Each row of a before or after table is a point. The points were changed in one or more steps. Then noise was added and the rows were shuffled. The steps act on columns, c1 being the first. Write out the steps. A step turns or swaps two columns, mirrors them in a line or flattens them onto one, adds a multiple of one to another, or multiplies or shifts one. Angles are multiples of 10 degrees, from the lower column toward the higher: turns from -170 to 170, lines from 10 to 170 but not 90. Use the fewest steps. Two steps may share a column if one is a turn and the other turns, adds or multiplies; they go together, in the order done. Otherwise the lowest column goes first.
In the rows, 128 means zero.

Before (13 x 3):
[[ 73  84 158]
 [102 167 115]
 [115 145 185]
 [101 168 109]
 [ 76 149 135]
 [128 106 140]
 [136 157 120]
 [101 164 123]
 [131 158 128]
 [129  87 146]
 [115 166 112]
 [ 73  98 174]
 [ 95  86 113]]
After (13 x 3):
[[129 120 152]
 [131 108 168]
 [136 146 103]
 [131 151 109]
 [115 178 161]
 [101 146  88]
 [ 73 114 178]
 [100 153 101]
 [114 146  91]
 [ 94  87 143]
 [ 72 135 182]
 [ 76 149 120]
 [102 150  93]]
Steps: turn c2 and c3 by -40 degrees

Before (9 x 6):
[[144 120  48 128 160 132]
 [153  80 117 136 120 170]
 [103 125 119 101 106 112]
 [163 143 143 183  85 107]
 [110 180 126 126 101 111]
 [149 147 116 179 178 107]
 [109 132 151 113  61  88]
 [ 98 102 117 186 128 113]
 [166 143 153 138  97 100]]
After (9 x 6):
[[103 126 125 101 153 112]
 [154  79 134 136 141 170]
 [ 98 102 137 186 133 113]
 [163 144  92 183 158 108]
 [144 120 214 126 141 132]
 [166 145  91 138 142 100]
 [149 147 164 178  90 107]
 [109 180 117 127 151 112]
 [108 132  75 112 175  87]]
Steps: turn c3 and c5 by -150 degrees

Before (9 x 8):
[[ 80 159  96 116 168 183 123 151]
 [142 125 123 191 156 157 162 162]
 [ 89 153  64 166 180 149 127 171]
 [ 85 146  84 115 153 144 114  84]
 [166 148 155 165  88 128 100 135]
 [145 107 119 141  69 142 106 123]
 [134 100 146 145 119 127  89 131]
 [106 130 135  90  84 100 112 113]
 [ 51 142 105 151 138 151 119 118]]
After (9 x 8):
[[144 132 119 143  68 102 105 123]
 [ 87  95  62 165 179 127 130 173]
 [168 112 155 165  87 141 100 137]
 [ 77  67  97 114 172 105 121 149]
 [109 142 137  89  85 152 111 113]
 [ 87 104  85 113 152 127 116  85]
 [134 148 147 144 121 109  90 132]
 [ 51 101 102 150 140 122 120 117]
 [141 113 122 191 153 105 160 167]]
Steps: turn c2 and c6 by 140 degrees

Before (11 x 11):
[[128 177 141   7 135 134 142 104 187 117  74]
 [124 115 122 147  98 129 162 176 116 156 132]
 [102 125 165 117 104 113 118 168 128 149 130]
 [ 99 124 125 123 138 132 158  94 125 143 149]
 [165 141 165 146 116 143 146  47 125 132 124]
 [107 131 147 155 143 142 156 164 140 114 118]
 [112 173 118 108 107 127  66 120 113 127  81]
 [125 120 103 130 126  32 164 171 152 146 144]
 [122 124 128 118 183 136 156 155 140 171 142]
 [122 179 155 118 111 136 162 159 149 135 144]
 [146 132 135 135 139 142 141 166 116  88 156]]
After (11 x 11):
[[115 164 167 146 116 146 146  47 127 130 125]
 [137 125 101 131 127  32 165 170 152 144 143]
 [132  97 124 122 139 131 157  95 125 142 151]
 [125 147 135 135 138 143 143 166 115  90 157]
 [ 76 122 156 118 113 134 165 159 148 133 143]
 [131 104 165 116 104 112 118 168 126 149 129]
 [ 80 128 140   7 135 133 142 104 186 117  73]
 [133 122 126 115 182 136 156 156 140 172 143]
 [141 126 120 147  97 130 162 177 118 156 131]
 [ 83 113 118 110 106 127  66 120 113 126  83]
 [125 107 147 156 145 143 157 164 141 114 119]]
Steps: turn c1 and c2 by 90 degrees

Before (11 x 12):
[[ 53 155 170 129 169 131 116 125 129  89 150 134]
 [124 157  76 177 166 160 108 161  61 113 131 160]
 [117  91 132 124 150 112 153 117  90  80  95  76]
 [117 167 114  98  74 125 119  83 102 152 115 116]
 [ 86 135 159 158 134 100 111 149 146 146  84 101]
 [117 112  73 168 132 149 164 138 127 158 153 106]
 [131 148 129 101 107 137 180 124 126 102 136 122]
 [134 112 128 101 106 123 149 128  55 173 183 164]
 [128 175 122 167 119 180 107 129  98 116  92  69]
 [122 107  88 138  64 182  98 138  83 170 102 128]
 [ 57 141 175 118 141 101 182 107 101 128 128 145]]
After (11 x 12):
[[128 161 122 168  91 180  98 129 106 124  93  70]
 [118  90 132 124 149 112  90 117 152 108  95  76]
 [125 110  76 176  84 162  60 162 108 123 130 161]
 [130 157 130 103 121 136 126 125 179 118 136 122]
 [133 138 128 100 153 123  55 128 149 146 182 164]
 [121 174  89 138 179 181  83 137  98 145 101 128]
 [117 116  73 168 140 149 127 137 165 141 153 107]
 [117 195 113  99 120 125 102  83 118 137 113 114]
 [ 88 126 158 158 120 100 145 148 110 135  84 100]
 [ 57 123 175 117 111 102 100 108 181 128 129 146]
 [ 53 106 172 130  84 131 129 126 116 112 150 134]]
Steps: mirror c2 and c5 in the line at 150 degrees; swap c7 and c9; multiply c10 by 0.4

Before (10 x 18):
[[ 81 167 182 127 137 114 114 117 130 106 180  78 138 117 149 152 116 137]
 [112 151 110 133 117 129 151 111 190 122 178 176 131 101 154 161 135 140]
 [ 90 127  93 101 178 161  78 148 142  86 169 107 123  95 185 178 102 135]
 [128 177 115 110 149 117 164 171 153  82 123 135 101 142  48 124 123 164]
 [166 130 150 107 172 116 139 121 204 108 145  93 160 147 192 115 110 159]
 [154 122  96 148 124 141 156 110 147 120  74 103  92 156 196 126 132 138]
 [104 146 119 131 149 114 120 157 147  83 142  96 182  89 120 107 105 140]
 [148 140 127 107  93 104 130 116 140  99 115 122  98 122 152 131 157 160]
 [ 76 123 121  67 173 161 148 160 167 102 181 167 177 194 155 116 103 114]
 [ 97 100 167 112 123 169 101 137  97  85 169 174  96 127 120 134 163  87]]
After (10 x 18):
[[ 81 167 181 126 137 114 114 117 129 107  82  77 101 117 150 152 116 125]
 [ 89 128  93 102 178 161  78 147 141  86  88 108 118  95 184 178 101 123]
 [ 96  99 167 114 123 170 100 136  97  85  78 174 145 127 119 135 162  71]
 [105 146 119 132 149 115 120 157 147  82 133  95  73  89 120 108 104 142]
 [ 76 123 122  67 173 162 149 161 168 103  95 166  63 194 154 116 103 105]
 [128 177 115 109 149 118 165 171 152  83 122 137 155 142  48 124 123 163]
 [168 130 150 107 172 116 139 122 204 108 123  94  92 147 193 115 110 156]
 [112 152 109 133 119 128 150 111 191 121  82 176 109 100 154 161 135 127]
 [154 122  96 148 125 143 156 109 147 120 167 102 182 157 195 127 132 150]
 [148 140 127 107  92 104 130 116 141  98 132 123 159 123 152 130 157 161]]
Steps: turn c11 and c13 by -160 degrees; add 0.3 times c11 to c18

Before (9 x 20):
[[139 153 123  74 132 142 118 163 109 125 138 126 150 136  99 151 146 102
   90  82]
 [ 94 163  90 132 194 169  76 146  73 146 124  86 161 163  88  97 138 100
  142  85]
 [132 133 175 123 175 132 191 124 177 136 116 136 114 112 138 136 122 121
   98 139]
 [140 166  83  96 143  98 125 152 122 102 140  89 148 130 103 128 161 135
  112 111]
 [105  89 174 155 144 115 165 177 159  79 125 136  94 111 132 126 169 101
   98 119]
 [119 106 139 184 117 122 169 105 167 114 122 164  98 129 158 128 135  61
  122 123]
 [104 129 159 156 130 141 140  88 158  91  81 130  82 123 144 158 134  67
  163 189]
 [103  98 102 189 170 185 116  72 142  96  63 106 136 120 128 166  88  70
  165 148]
 [131 141  74  79 150 155  72 140 147 138 149 111 134 134  82 113 174 110
  131  71]]
After (9 x 20):
[[129 103 176 156 130 140 140  87 157  84  80 132  89 123 141 159 134  66
  165  83]
 [133 132 175 122 173 134 194 125 179 113 117 136 136 112 138 135 123 121
   96 134]
 [ 86 105 167 155 144 112 166 178 158  93 125 139  77 110 133 129 171 101
  100 152]
 [165 146  79  96 146  99 126 150 120 148 140  91  99 129 104 131 163 133
  113 129]
 [153 139 107  74 130 141 118 164 109 152 138 126 125 133  99 153 142 100
   89 172]
 [162  94  77 131 193 170  77 143  73 161 124  86 144 163  89  96 139  99
  145 154]
 [ 99  98 109 186 172 183 118  71 142 140  64 109  94 120 128 166  90  69
  164 103]
 [140 130  55  80 149 152  70 141 149 135 148 110 139 136  82 112 175 107
  132 162]
 [106 117 135 184 118 120 168 107 167  98 123 166 115 131 159 127 132  59
  122 135]]
Steps: swap c1 and c2; mirror c3 and c20 in the line at 10 degrees; swap c10 and c13

Before (8 x 32):
[[120  95 106 150 141 108 148 150 153 124 118  72  97 137 170  72  98 139
   84 148  80 128  60 134 154  58 153 110 130 126 154 123]
 [137 139 139  73  82 106  74 124 160 176  98  80  90 120 147 107  74 177
  158 175  91  97 103 123 160  91  98 163 115 131 124 163]
 [115 128 193 150 168 121 122 132 113  67 142 161 139 137  99 156 150 101
  111 117 120 125 106 141 144 135 148  99 166 126 178 124]
 [182 141 121  95 121 111 133 116 147 146 114  68 133 144 152  77  85 165
  126 181  95 111 132 141 154  99 111 127 111 110 118 159]
 [142 170 150  89 114 125  95  84 133 138 115 120 115 176 122  86 103 167
  161 153 121  92 153 105 130 104 110 143 132 149  62 143]
 [131 107 169 141 125 106 141 137 151  75 103  91 123 139 129 120 140  91
   78  90 102 147 108 145 118 106 137  90 146 127 153 126]
 [ 81 171 153 181 173 140  91 128  84  96 167 100 188 130 103 151 167 146
  120  83 161 112 136 159 114 127 147 144 147 157 156  97]
 [132 176 151 118  90 155  72  79 106 123 149 101 118 144 111 109  80 129
  168 140 173  86 150 139 175 130  84 149 150 155  69 146]]
After (8 x 32):
[[107 112 107 150 141 108 147  92 154 124 118  72  97 137 170  70  98 138
   89 168  81 127  60 135 155  59 153 109 131 125 155 124]
 [126 124 194 150 168 121 122 128 113  67 142 161 139 137  99 153 150 101
  107 105 120 124 106 140 144 136 148  99 165 126 177 123]
 [ 94 123 168 142 125 106 140 105 151  75 102  92 124 139 129 116 141  91
   92  52 103 148 107 144 118 106 137  89 146 127 153 126]
 [139 164 149  89 114 124  95 177 134 139 115 119 115 176 121  71 102 167
  163 178 121  92 153 105 131 104 111 142 131 149  62 142]
 [160 120 153 181 174 140  91 170  84  95 167  99 187 130 102 150 167 146
   92  37 161 112 136 158 114 127 148 144 147 159 157  97]
 [139 129 138  72  83 105  74 139 160 176  97  80  90 121 147 109  74 176
  156 221  90  98 103 123 160  91  97 162 115 130 124 163]
 [ 86 138 122  96 120 111 133 143 147 145 114  69 132 144 152  72  85 165
  162 234  95 111 132 140 154  99 111 127 111 110 117 159]
 [151 167 151 118  91 156  73 184 104 124 149 101 117 145 110 103  80 129
  161 153 174  88 150 138 174 130  84 149 149 155  68 146]]
Steps: mirror c1 and c19 in the line at 70 degrees; turn c2 and c8 by 100 degrees; add -0.3 times c14 to c16; multiply c20 by 2
